Each row is a point. The points of each table are mixes of a few directions, plus a little noise. How many directions does each table use, and how many do they share? Where both have some left over, give the other angles between the two spaces (their principal angles), to ten degrees, smallest first.

First (7 x 2):
[[ 0.7  1.0]
 [-1.9 -3.3]
 [-0.2 -0.4]
 [ 3.4  5.7]
 [ 2.7  4.5]
 [-0.2 -0.3]
 [-4.2 -7.0]]
Second (4 x 2):
[[-5.9 -3.3]
 [ 0.0  0.0]
 [ 5.8  3.2]
 [ 0.1  0.0]]
Directions: first 1, second 1, shared 0; angles 30

First (8 x 6):
[[ 0.0 -2.9  0.2  0.3 -7.7 -3.4]
 [-0.1 -1.1  0.7  5.7  7.9  3.8]
 [-2.4 -1.0 -2.7  3.2  9.1  1.0]
 [ 1.2  3.8  0.1 -5.8 -0.9  1.1]
 [ 1.0 -0.4  2.3  0.1 -6.3 -1.7]
 [ 0.7  3.4  3.0 -1.3 -2.2 -0.8]
 [ 1.4 -0.6 -4.3 -5.8  1.3  4.0]
 [-1.9 -1.0  0.9  3.4 -1.2 -4.1]]
Second (6 x 6):
[[-1.1  4.6 -2.9  3.0 -2.4  3.7]
 [-4.2 -5.2  2.8 -3.2  1.1 -2.7]
 [-0.5 -7.3  4.4 -4.6  3.0 -5.3]
 [ 5.8  3.8 -1.8  2.2  0.0  1.3]
 [-2.8 -1.4  0.6 -0.8 -0.2 -0.3]
 [ 2.7  5.4 -3.1  3.3 -1.6  3.3]]
Directions: first 4, second 2, shared 0; angles 60, 90

First (10 x 11):
[[ -0.9  -2.0   1.9   0.9   2.3   0.1   0.7  -1.4   1.6  -1.5  -0.2]
 [ -1.3   1.7  -0.1   1.4   2.5  -1.5  -1.3  -1.6  -0.5   0.5   0.1]
 [  2.8   0.8  -3.3  -5.1   2.6  -2.0   1.3   3.4  -7.0   0.2  -1.1]
 [  3.8   3.7  -6.1  -6.4   1.5  -3.3   0.5   5.2 -10.3   2.0  -1.2]
 [ -0.9   4.0  -2.1   0.4   4.0  -3.4  -1.9  -0.9  -3.7   1.4   0.0]
 [ -0.8   1.5   0.1   1.8  -1.2   0.1  -1.4  -0.8   1.3   0.9   0.7]
 [ -1.6  -7.0   5.9   2.7  -1.7   4.5   2.6  -2.5   8.4  -3.8   0.1]
 [ -0.2  -8.0   6.1   2.9  -8.5   7.7   2.6  -1.2  11.8  -2.9   0.7]
 [  1.0  -0.6  -0.6  -0.8  -2.9   1.1   0.7   1.3   0.2   0.1   0.0]
 [ -1.8   6.5  -2.2   2.8   1.5  -3.1  -3.9  -1.4  -2.1   3.0   0.8]]
Second (11 x 11):
[[-2.1  4.1  4.8 -0.5  3.2  5.3  5.8  0.4  1.8  5.7  1.0]
 [ 3.3 -0.5 -1.0 -4.2  1.3 -4.0 -2.2 -2.7  7.5  2.0  3.9]
 [-2.2 -1.0  6.3  5.2  3.8  7.1 -1.0  5.6 -2.1  1.8 -2.2]
 [-2.5 -1.0  2.4  0.0  0.1 -2.1  3.0  3.0 -1.7 -1.7  0.8]
 [-4.2 -1.4 -6.3 -2.4  0.0  1.1  3.1 -0.2 -2.0  2.8  3.6]
 [-1.9 -3.3 -1.3  3.8 -1.0  1.4 -2.4  3.5 -6.2 -3.8 -2.0]
 [-1.9  4.0 -5.2 -2.8 -4.9 -3.3  4.1 -5.3  0.3  2.4 -4.4]
 [ 7.2  0.3  5.7  0.3  4.5  2.6 -3.6 -0.3  3.2 -2.4  6.0]
 [ 2.2 -2.7  0.3 -1.5 -0.5 -6.2 -3.4  0.5  3.5 -2.7  1.0]
 [-0.9 -2.1 -5.6  2.6 -4.1 -1.0 -3.1 -0.3 -5.7 -3.8 -4.4]
 [ 3.1  3.7 -0.1 -0.4 -2.3 -1.0 -0.2 -4.3  1.3 -0.3 -3.2]]
Directions: first 3, second 6, shared 0; angles 60, 60, 90
